Each point is reached from the start by the listed moves, each made once or not at all, plus a little noise. Is the number of moves made odd or even? Then give how often each move was made.
In the rows, 128 means zero.

Moves:
(1): [170  88 170 143  73 143]
(2): [113 118 118 135 110 127]
(3): [112 171 108 126 154 150]
Start: [146 142 144 116 134 142]
Points:
[148 137 138 111 136 144] -> even (0, 0, 0)
[185 104 188 133  82 156] -> odd (1, 0, 0)
[157 141 156 135  87 171] -> odd (1, 1, 1)
[119 177 109 122 143 164] -> even (0, 1, 1)

Moves:
(1): [126 118 113 120 145 127 133 138 110 141 136 122]
(2): [130 123 128 126 120 134 107 113 104  97 122 115]
(3): [134 143 132 105 148 159 154 135 116 138 117 136]
(4): [124 111 131 135 128 140 125 145 135 133 132 122]
(5): [112 142 121 138 121 123 144 126 118 128 130 123]
(6): [120 139 129 136 166 161  77  92 138 125 136 108]
(7): [130 133 113 127 134 143 131 112 142 144 155 119]
(8): [119 143 132 103 115 145  92 128 131 143 130 117]
(9): [121 129 119 121 136 128 130 142 149 126 138 123]
(10): [146 144 126 140 143 131 101 139 135 136 141 106]
(11): [122 121 163 129 121 127 125 123 133 132 128 107]
(12): [129 141 140 121 127 127 131 139 130 127 142 147]
Start: [106 126  91 120 144  94 126 150 145 166 126 157]
Points:
[ 91 189  51  84 219 194  40 124 136 193 180  75] -> odd (1, 1, 1, 0, 1, 1, 1, 1, 1, 1, 0, 0)
[ 87 185 115  93 197 204  33 133 167 188 188  72] -> odd (0, 1, 1, 1, 1, 1, 1, 1, 1, 1, 1, 1)
[ 71 150  75 117 161 173  33  96 147 169 164  95] -> even (0, 1, 0, 1, 1, 1, 1, 1, 0, 0, 0, 0)
[ 73 136 107  98 134 104 107 151 126 198 140 113] -> even (1, 0, 0, 0, 1, 0, 0, 1, 0, 0, 1, 0)
